Every row gives one point. A path goes straight from each point to the next, and from the last back to the first. The post is the endless flat space through its rows: a point in 2 columns, a line in 3, a plane in 4, and so on, so that a path can go around it. How many times does the path go around the post? Going back the other way cancels.
In the rows, 128 means zero.

Post (1 x 2)
[[124 131]]
Path (26 x 2)
[[136  94]
 [ 96  94]
 [ 97 125]
 [123  76]
 [111  82]
 [100 130]
 [102 165]
 [128 160]
 [111 134]
 [114 113]
 [ 87 118]
 [120 183]
 [150 157]
 [160 148]
 [137 183]
 [103 144]
 [118 161]
 [ 79 131]
 [ 90 155]
 [140 165]
 [163 127]
 [147 147]
 [110 178]
 [104 133]
 [121 102]
 [145 107]]
Times around: 0

Post (8 x 9)
[[146  99 120 141 144  81 166 163 119]
 [127 132 111 169 123 126 110 127 131]
 [155 137 119 133 159 108  68 116 156]
 [143 127 138 102 111 143 109 119 160]
 [163 146 112  80 137 157  89 123 149]
 [115 101 116 132 165  99 143 130 121]
 [114  99 117 166 167 154 118 116 152]
 [123 174 144 153 175 123 126 157 106]]
Path (29 x 9)
[[176 149  74  85 154 152 121 135 144]
 [152 130  77 141 138 127 137 130 106]
 [149 105 110 167 138 137  95 121 151]
 [145 127 124  93 157 135 109 138 132]
 [131  84  78 129 158 131 119 137 161]
 [187  95  91 139 132 106 100 123 200]
 [129  98 111 135 153  96 131 100 145]
 [128 150 163 157 135 104 112 119 127]
 [135 160 141 178 105 114  94 141 110]
 [123 118 158 135 137  99 103 139 160]
 [103 110 105 160 102 150 148 140 148]
 [173 133 117 120 177  70 116 145 159]
 [133  99 164 185 188  84 126 128 161]
 [134 165 113  90 156 125  60  98 108]
 [ 86 143 138 148 116 181 150 144  95]
 [162 112 157 150 134 127 128 153 134]
 [145 133 143 138 141 101 118 123 139]
 [184 194  69 142 134 137 113 151 120]
 [102 205 174  95 189 103  94 137 125]
 [168 110  90 151 114 139 103 162 146]
 [156 104 143 129 142 116 115 138 154]
 [117 165 110 154 148 184  65  91 124]
 [148 132 127 160 147 104  79  92 170]
 [140 165 118 115 164 119  87 122 142]
 [100 104  81 110 157 112 120 134 121]
 [176 127 124  90 128 120 102 162 130]
 [114  73 112 191 156 134 123 132 117]
 [155 167 143 156 198  63  80 166 128]
 [132 139 106 158 131 112 133 147 134]]
Times around: 1

Post (17 x 18)
[[110 101 168 100 158 152  97 159 155 153 120 106 131  99 151  96 103 124]
 [ 92  98 162 135 107 166 125 153 139  98 129 157 111 155 177 108 134 131]
 [121 158 116  80 181  78  82 165 149 133 123 141 104 120 129  80 116 133]
 [ 84 115 100 141 141 145 147 137 162 122 114 153 155 128 148  87 108 121]
 [108  80 116  66 170 109 120 124 150 105 108 151 103 105 106  96 133 127]
 [133 124 154 134 120 159 139 123 156  96 129 116 107 138 117 127 111 123]
 [165 107 104 144 117 135 173 124  80 126 125 142 135 120 116 136 147 162]
 [ 99 128 141  80 124 110 104 180 153 108 138 112 138  93 103  99 133 102]
 [180 128 110 144 105 138 184 150  97 135  83 165 122 116 102 177 166 130]
 [ 93 114 134 126 124 126 109 137 167 154 136 104 105 135  99  77 128 113]
 [103 135 118  99 116 152 115 121 113 114  97 141  99  91 140  92 137 110]
 [148 120 132  35 142 117  91 136 195 143 146 130 141 154 126  98 153 115]
 [148 157 144 123 105 120 195 124  77 134  86 179 134 123 106 157 119 135]
 [102 124  93 139 140  94 153  95  91 107 105 149 140 108 126 173 153 100]
 [138 153 129 149 137 138 150 116  98 141 117 183 139  94  90 166 138 143]
 [136 105 101 135  91 163 177 110  73 114 115 176 118 147  99 175 103 111]
 [118 119 147 138 178 151 132 127 111  96 123 142 125 147 121  83 127 101]]
Path (24 x 18)
[[ 81 166 148  93  78 134  92 118 126 107 110 135  74 118 109 125 149  92]
 [133  98 149  78 195 137 135 115 137 132 109 161 140  77  89 131 136 196]
 [123  97 114  61 137 114 136 118 175 133 112 177 107 122 127 102 180 160]
 [182  90 160  29  92 175 153 146 130  54 124 156 138 193 131  95 196 113]
 [102 140 122 134 114 143 100 112 103 122 113 170  99 160 120 124  98 106]
 [116  98 172 124 104 175 125 127 122  88 109 143 128 165 137  86  91 118]
 [121 111 129 135  95 160 138 138 141 129  88 139 105 154 100 128 168 140]
 [111 116 125 130 115 179 129 111 108 140  81  89 126  80  71 112 152 115]
 [114  99 129 141 116 146 111 105 146 130 109  78 152 110  86 113 147  69]
 [122  75 113  91 103 145 171 150  59  74  65 168  82  85 148 100 130 119]
 [150  97 101  77 161  95 135 135 118 111 134 133  89 115 117 137 131 107]
 [133 112 119 122 114 112 148 171 109 148 148 160  99  80 124 130 130 167]
 [110  78  94 105 118 117 111 136 116 157 136 134 122  90 117 133 125 132]
 [140 125 158 140 187 131 101 141 129 138 101 119 125 106 113 121 142 127]
 [ 85 152  88 138  89 155 109 160 162 119 111 121 153  60  98 135 150 139]
 [146 135 129 108  89 179 104 210 108 127 120 142  94  72 115 124 116 170]
 [173 140 146  70 140 153  88 113 103 131 132 161 150 202 113 119  97  99]
 [ 92  85 120 144 172 151 112 105  92 113 101 154 129  84 136 117 127  77]
 [143 128 125 119 125 138 113 157 108  79 154  72 132 113  96  73  93  94]
 [ 76  92 116 109 103 132 120  99 143 121 117 157 121 142 101 125 131 110]
 [ 67 130 153 154 135 128  84 132 161 107 122 107 133 123 124 116  94 107]
 [117 114  69 105 143 125 128 133 142 124 109 188 109 117  95 135 114 102]
 [117  93 100 104 131 176 133 104 168 119 146 170  99 160 133 133 103 106]
 [146 129 112 161 103 124 162 158  99 169 103 120 134 107 151 148 177 142]]
Times around: 1

Post (17 x 18)
[[132 141 150 124 117 104 126 154 110 126 115 122 164 108 127 150 147 147]
 [111 121 169 157 105 140 105 134  96 170 156 161 154 125  80 129 136 166]
 [155 114 140 119 115  94 161 118 101 142 136 121 114 124 147 149 132 175]
 [154 131 118 140  82 137 104 147 118 133 111 127 154 132 110 113 108 118]
 [122 142 134  96 149 144  94 129  97 142 138 125 119 133 124 120 155 109]
 [106 124 110 160 123 115 170 132 127 140 118 127 167 155 117 124 130 125]
 [139 179 175 122 143 113 209  64  98  99 117 120  94 143 133 154 102 111]
 [ 77  97 101 147 116 132 107 144 126 149 116 151  77 138 107 134 130 127]
 [113  88 147 142 103 112 141 166 132 116 149 141 137  97 133  96 113 133]
 [114 120 138 132 160 129 138 151 131 136  78 143 130 164  92 124 132 129]
 [129 130 147  67 141 105 125  82 133  94 133 123 131 137 148 148 124 134]
 [128 123 120 143 129 126 129 104 122 135  52 124 168 123 149 116 109 111]
 [ 92 103 104 146 163 102 137 158 140 136 130 145 116 140 131 157  82 120]
 [128 131 122 146 134 130 135 129 130 137  83 112 157 114  95  94 121 127]
 [119 111 120 133 100 131 133 171 101 112 138 138 126 110 118 118 113 178]
 [134 122 116 159 100 108 123 169 134  73 160 181 119  90 130  82 143 159]
 [113 152 153  94 182 151  98 141 210 123 132 126 151 124 192 121 148 133]]
Path (31 x 18)
[[153 176  91 120 149 140 145 129 185 151 120 108 184 139 167 109 120  95]
 [139 101 111 101  81 123 138 104 108  66 165 139 134  88 126 103 134 181]
 [137 104  82 210 131  99 155 194  90 124  71 172 139 114 105 112 158 163]
 [109 150 105 132 173 168 113 143 120 150  93  95  92 147 108 109 125  83]
 [120  91 128  90 122 125 100 163  80 165 159 100 183 118 124  98 151 164]
 [130 155 132 106 146 113 122  81 123 142 107 144 116 129 181 125 166 146]
 [168 166 165 150 124 111 146 153 144 124 119 168 158  91 101 100 140 107]
 [ 88  95  22 158 118 171  92  82 130 146 114 123 121 120 122  83 119  98]
 [101 120  76 161 121 101 110 141 126 130 148 103 143 132 122 172 119  75]
 [112 135 147 116 135 119 133 120 140  91 112 127 124 101 147 134 136 128]
 [ 86  51 134 180 114 138  97 101 166 192  96 146 169 151 145 114 113 156]
 [111 184 125  97 167 118 123 113 122 118 124 117  81 114 172 132 159 165]
 [128 173 127 154 115 136  98 200 124 125 132 182 132 134  58 120 136 158]
 [108 111 115 105 114 139 111  97 158 141  53 118 124 115 162 116 136 110]
 [131 139 137 129 129 146  93 189 151 134 112 136 118 139  69 134 157 121]
 [121 119 131 183 180 101 126 189 148 174 185 147 194 128 135 137 128 124]
 [138 117 174 128  28 126 108 149  54  97 124 131 153 116 150 154 101 183]
 [100 147  85 108 115 127 134 133 134 116 202 151  99 183 152 130 175 148]
 [155 196 122 128 124  92 107 147 135  93 124 200  90 133 120 178 125 124]
 [148 133 111 131 102 120 121  89 118 114 131 171 100 123 163 128 137 136]
 [146 100 160 140 110 157 111 113  68 184 125 151 116 129  75 131 143 145]
 [124 112 113 118  87 137  44 103 128 119 115 135 114 123  88 117 165 132]
 [127 132 201 100 103 129 112 103  85 166 149  92 128 130  92 138 154 141]
 [ 84 118  88 120 101 121 113 158  59 153  94 121 142 121 151 137 130 177]
 [131 120 145 114 150  83 158 149  59 101  99 169 173  99 102 100  96  96]
 [111 119 121  90 152 130 156 127 151 130  94 142 165 150 118 107 109 155]
 [164 135 119 161 113 126 167 138 179 132 149 175 100 161 119 137 117 110]
 [126  93 111 153 165 117 129 108  89 129 100 146 161 108 121  97 151 100]
 [159 174 130 137 118 108 126 177 132 105 175  80 222  96 132 149 111 140]
 [117 144 140 163  97 115 131 174  88 117 112 137  62 144  97 113 118  90]
 [ 91 109 115 150 133 117 149 166 146 194 150 107 169 128 126 106 131 120]]
Times around: 5
